Rows are points. Any point is a mix of the corners, with weights that add up to 1. It lies inside the corners' shape when no weight is negative. Say inside or outside, and name the corners with a negative weight.
(in the rows, 128 means zero)

Corners:
(1): [144 147 102]
(2): [96 50 99]
(3): [105 157 130]
(4): [146 151 135]
Points:
[123  81 102] => outside (3)
[118  98 114] => inside
[129 135  96] => outside (4)
[100  61 102] => inside

Corners:
(1): [ 92 104 115 119  90  62 133  67 219 199 114]
(2): [123 112 156 109  95 104 172  96 155 162 115]
(3): [158 131 130 141 137 111 110  95 130 159 165]
(4): [114 182 161  68 143 122 121 188 170 124  76]
(5): [ 50 105  79 159  85  78 174  94 213 149 151]
(6): [113 121 154  85 144 124 106 183 122 134 141]
(7): [153  97 125 131 137  81 135 112 106  88 144]
(8): [119 102 124 142 162 158 145 176 152 134  87]
(9): [163 100 111  93 112 136 101  78 137 118 178]
(10): [138 156 120  86 120 131 113 204 140 171  82]
(11): [163 104 132 150 110 141  40 127  41  87 153]
(12): [ 84 145  85  76 160 146 104 164  78 131 112]
Points:
[107  88  88 127 116 111 144 108 124 128 111] => outside (3, 4, 6)
[127 116 138 112 110 115 135 115 134 143 125] => inside
[141 123 132 110 129 120 111 134 123 138 129] => outside (5)
[114 126 129 129 134 121 123 137 129 130 107] => outside (6, 9, 10)

Corners:
(1): [143 111 145 106 142 138 240 141 106 112 116 114 152 115 112  62  97 101
 147 132]
(2): [179 119 217 225  87 105 105 112  68 133  92 130 180 106 153 206 184 100
 175 116]
(3): [100  72 221 157 103 131 166 101 108 110 100 159 133 135  92 220 167 133
 158  84]
(4): [125 107 161 159 177 116 132 125  64 108 170 158 144 173 159 133 100 156
 148 131]
(5): [132 161 124  89 156 171 121 134  94 159 175 136 154 151 121 130 140  96
  93  77]
(6): [119 105 227 210 161  49 113 102  79 141  83 107 170 138 112 240 163 114
 126 101]
(7): [180  77 117 140 170 119 186 118 136 151 168 148 118  91 160  99 123 155
 121 120]
(8): [174 125  96 134 131 105 197 148 137 107 105 179 133 121 142 138  66 167
 141 111]
(9): [144 129 156  79 141  95 182 125 139  86 130 130 129  97 133  54 126 160
 127 117]
(10): [100 177 108 125 148 148 130 171 151 164 184 118  97 126 134 113 137 111
 133 119]
(11): [147 142 105 116 174 123 157  94 165 117 131 155 119 102 164 123  83 102
 186 128]
(12): [112  94 198 174 128 118  78 128  84 131  64 180 107 101  89 218 155  91
 132 132]
(13): [199 101 115 106 195 107 203 172 137  79 131 157 108 129 139  96 126 144
 185 118]
(14): [108 100 141  93 132 131 109 158 141 152 179 148 193 134 104 136 110  99
 128 112]
(15): [119 202 107  38 162 186 107 134 108 170 210  99 155 127  90 116 124 137
 127 181]
(16): [136 164 166 114 136  89 150 112 122 197 147 180 127 162  94 126 119 111
 161 112]
(17): [152 103 154 181 110  69 121  91 108 110 114 145 123 164 111 193 170  74
 126 159]
(18): [158 111 106 146 152 127 177 114 140  81 138 139 148 103  61  76  90 155
 162  96]
(19): [113 129 114  92 135 155  86 119 142 185 117  99 141 174 115 103 113 124
 130 136]
(20): [ 92 111  95  68 129 108  95 125  74 165 153 100 111 122  94 145 133 101
 152 114]
(21): [ 79 146  98 119 179 123 140 125 101 170 162 155 186 134 131 110 189 142
 126 137]
Points:
[139 127 150 119 143 113 159 127 118 133 134 143 136 129 117 121 129 124
 147 119] => inside
[139 127 144 132 144 118 150 121 111 138 130 139 134 128 121 131 131 119
 145 124] => outside (14)
[142 115 141 128 142 115 150 122 112 129 128 145 149 129 120 136 125 123
 144 121] => outside (10)
[135 130 136 125 139 114 162 139 114 143 157 137 149 123 107 131 150 125
 128 111] => outside (4, 11, 12, 19)
[146  93 166 162 137  94 140 117 100 136 105 159 139 143 133 177 139 101
 147 120] => outside (9, 10, 15, 18)
[131 110 163 133 147 118 139 110 102 129 132 139 146 133 114 147 138 118
 146 120] => outside (8, 10)
